Each row of a before or after table is a point. One or more steps were done to the points. Then noise was added and the rows were shuffled. The steps act on how far a point lies along the listed directions, d1 being the first. Name the steps. A step turns or swaps two directions, mirrors them in a line or flattens them onto one, adds a multiple of one to another, or multiplies one. Angles are multiples of 10 degrees, from the lower direction toward the higher: turns from -170 to 170, lines from 10 to 170 but not 90. Use the fewest steps. Two steps may share a direction if one is a turn and the other turns, adds or multiplies; they go together, in the order done. Otherwise the lowest direction goes first.
In the rows, 128 means zero.

Directions:
(1): [124  72]
(2): [ 72 132]
Before (13 x 2)
[[124 158]
 [145 168]
 [107 168]
 [114 170]
 [142 158]
 [118 119]
 [138 136]
 [125 170]
 [130 148]
 [133 105]
 [133 168]
 [111   7]
 [137 159]]
After (13 x 2)
[[112 139]
 [ 97 154]
 [235  70]
 [ 92 148]
 [ 87 138]
 [ 97 138]
 [116 124]
 [105 151]
 [146 109]
 [140 131]
 [106 164]
 [ 95 134]
 [108 169]]
Steps: mirror d1 and d2 in the line at 150 degrees

Directions:
(1): [181 102  93]
(2): [153 191 119]
Before (10 x 3)
[[ 99 157 120]
 [106  67 151]
 [103  98 122]
 [ 66 146 182]
 [197 145  89]
 [ 32  81 155]
 [110  41 168]
 [176 171 121]
 [130 202 143]
 [ 83 122 154]]
After (10 x 3)
[[118  95 109]
 [139 204 140]
 [123 156 106]
 [134 152 130]
 [141 175 139]
 [134  69 136]
 [141  38 148]
 [115  76 106]
 [138 140 140]
 [128 119 129]]
Steps: flatten d1 and d2 onto the line at 110 degrees

Directions:
(1): [145 108 189  86  77 105]
(2): [209 118  84 122 124 102]
(3): [ 96 130 116  97 163  50]
(4): [155 197 171 164 142 104]
(5): [152  81 169 133 197 139]
Before (8 x 6)
[[150 126 140 128 140 152]
 [ 98 144 108 118 106 124]
 [115 117  84 113 111  98]
 [151 113 160 137 116 151]
 [149 126 128  94 122  83]
 [102 147  90 110  89 111]
 [161 157 135 124 162  71]
 [110 118 160 138 139 153]]
After (8 x 6)
[[144 116 174 147 132 144]
 [124 124  92 104  92 135]
 [162 108 147 122 132 125]
 [139 128 148 137 151 148]
 [ 99 121  74 107  78 138]
 [127 253 189 170 179  65]
 [ 68  86  58 100 101 138]
 [ 77 147 148 115 128 106]]
Steps: mirror d1 and d2 in the line at 160 degrees; turn d3 and d5 by -20 degrees; multiply d4 by 3

Directions:
(1): [106 105  72 105  83 172 172 185 145]
(2): [129 144 126  86 198 187 173  97 103]
Before (8 x 9)
[[150 138 159 171 117  64 101 115 116]
 [131 125 159 158  87  74  67 154 160]
 [124 158 108  38 225 233 184  86 103]
 [ 99 111  79  60 137 211 173 126 128]
 [133 147 161 106 154 178 146 126 122]
 [143 110 125 128 140 152 133 136 145]
 [118 124 125 140  95 120 147 144 169]
 [139 124 167 174  40  38  43 117 136]]
After (8 x 9)
[[146 152 186 139 139 127 102 117 121]
 [129 111 100 154  65 104 140 177 134]
 [102  95  63 107   7 155 151 196 149]
 [163 173 205 134 206  78  47  30 110]
 [148 114 137 131 150 143 119 126 145]
 [118 133 125 117 135 153 173 126 155]
 [130 146 160  93 201 145 110  43 101]
 [109 108  91 105  80 158 142 199 165]]
Steps: turn d1 and d2 by 90 degrees

Directions:
(1): [115  80  40  92  94 112 122 129 118 103 197 111]
(2): [130  57 103 158 141 120  48 110 152 134  62 112]
(3): [ 45 132 114 104 141 180 163  98 132  71  80 105]
(4): [181 122 132  80 148  84 141  49 103  82 105 169]
(5): [142  93 144 175 105  86 199 103 111 136 117  47]
(6): [107  84 122 123 183  82 165 210  97 115 102 164]
Before (10 x 12)
[[149  97 131 129 135  50 125 127 128 150 123 100]
 [181 154 137 143  93 158  96 102 132 167 192  94]
 [ 95 170 166 142 113 174 166 107 128 101 110  53]
 [136 128 135 139 125 145  92 130 142 152 114  95]
 [163  81  76  61 151  62 127  67 122  80 140 178]
 [ 90 147 144 131 120 179 147 165 136 134 130 114]
 [142 117 146 164  98 121 114 113 138 158 134 107]
 [ 65 144  64  79 129 189  46 150 146 122 114 153]
 [137 163 132 101 133 122 162 112 128 125 153 120]
 [ 49 120  72  99 104 173 192 130 105  94 145  95]]
After (10 x 12)
[[ 37 144 134  84 193 212 148 165 116  82  78 150]
 [186  50  70 166 104  80  40 183 118 192 161 141]
 [130 168 146 116 137 142 128 165 117 149 135 125]
 [189 141 143 148 136 134  10 167 148 170 133 140]
 [ 86 154 142 112 126 158 126 135 135 117 140 162]
 [161  90 103  74 150  46 174  75 111  85 142 159]
 [ 84 166 111  64 126 132 140  85 134  99 163 118]
 [193 105 146 177 133  31 162 225  82 213 140 115]
 [141 107 144 162 125 149  91 163 141 164 114 107]
 [100 118 113 110 166 133 106  98 143 114  83 114]]
Steps: turn d5 and d6 by -140 degrees; turn d1 and d6 by 40 degrees; turn d2 and d3 by -150 degrees; multiply d3 by 2

Directions:
(1): [160 145 180 101 162 123  98  92 205  97 148  87 193 150]
(2): [114  90 160 169  65 196  94 137 133 115 112 185 191 128]
(3): [120 145 149  68  92 121 205 148 183 123 169 198 120 116]
(4): [149  95  94 117  86 173 159  53 111  91 179  82 122  79]
Before (11 x 14)
[[103 137 101 123 120 101 164 193  98 157 120 166  76 129]
 [124 157  86 109 130  88 167 129 113 173 149 125  70  98]
 [158 135 133  80 133 101 136  99 154 126 174  94 114  93]
 [114 130 128 168 192  98  61 144 134 138  83  84 157 163]
 [116 116  65 138 116 133 149 104  72 122 137  97 103  87]
 [123 117 102 119 117 103 195 129 104 133 140 109  42  77]
 [125 102 142 178 135 169  97 102 118 108 128 103 189 125]
 [139 148 123  92 176 101 127  91 130 109 133  50 116 135]
 [107 127 165 144 121 118  96 153 133 117 122 140 170 138]
 [112 148 145 135 147 133 115 150 123 145 126 129 125 141]
 [ 87 104 101 123  68 165 188 118  96 128 146 176 102  80]]
After (11 x 14)
[[106 115  48 162 113 125 141 133  37 144 109 110  76  94]
 [ 87 130  66 128  84 108 203 204  55 174 117 194  37 106]
 [ 76  84  59 162  52 179 184 120  23 140 125 179  59  59]
 [113 106  68 140  98 115 214 141  63 143 134 129   6  63]
 [172 136 143  76 137 108 123  81 174 118 180  72 130  95]
 [118 146 161 140 198  81  75 158 179 140  90 111 173 181]
 [108 128 179 132 115 117  90 144 149 107 125 131 178 142]
 [112 149 148 124 144 134 129 157 125 142 130 142 119 138]
 [122 107 159 183 159 156  67 103 129 109 119  90 210 148]
 [147 159 149  78 187  87 124  95 165 107 143  53 141 150]
 [117 148  69 113 106  95 190 145  90 179 153 139  45  82]]
Steps: multiply d1 by 2; turn d3 and d4 by 30 degrees; add -0.3 times d2 to d3
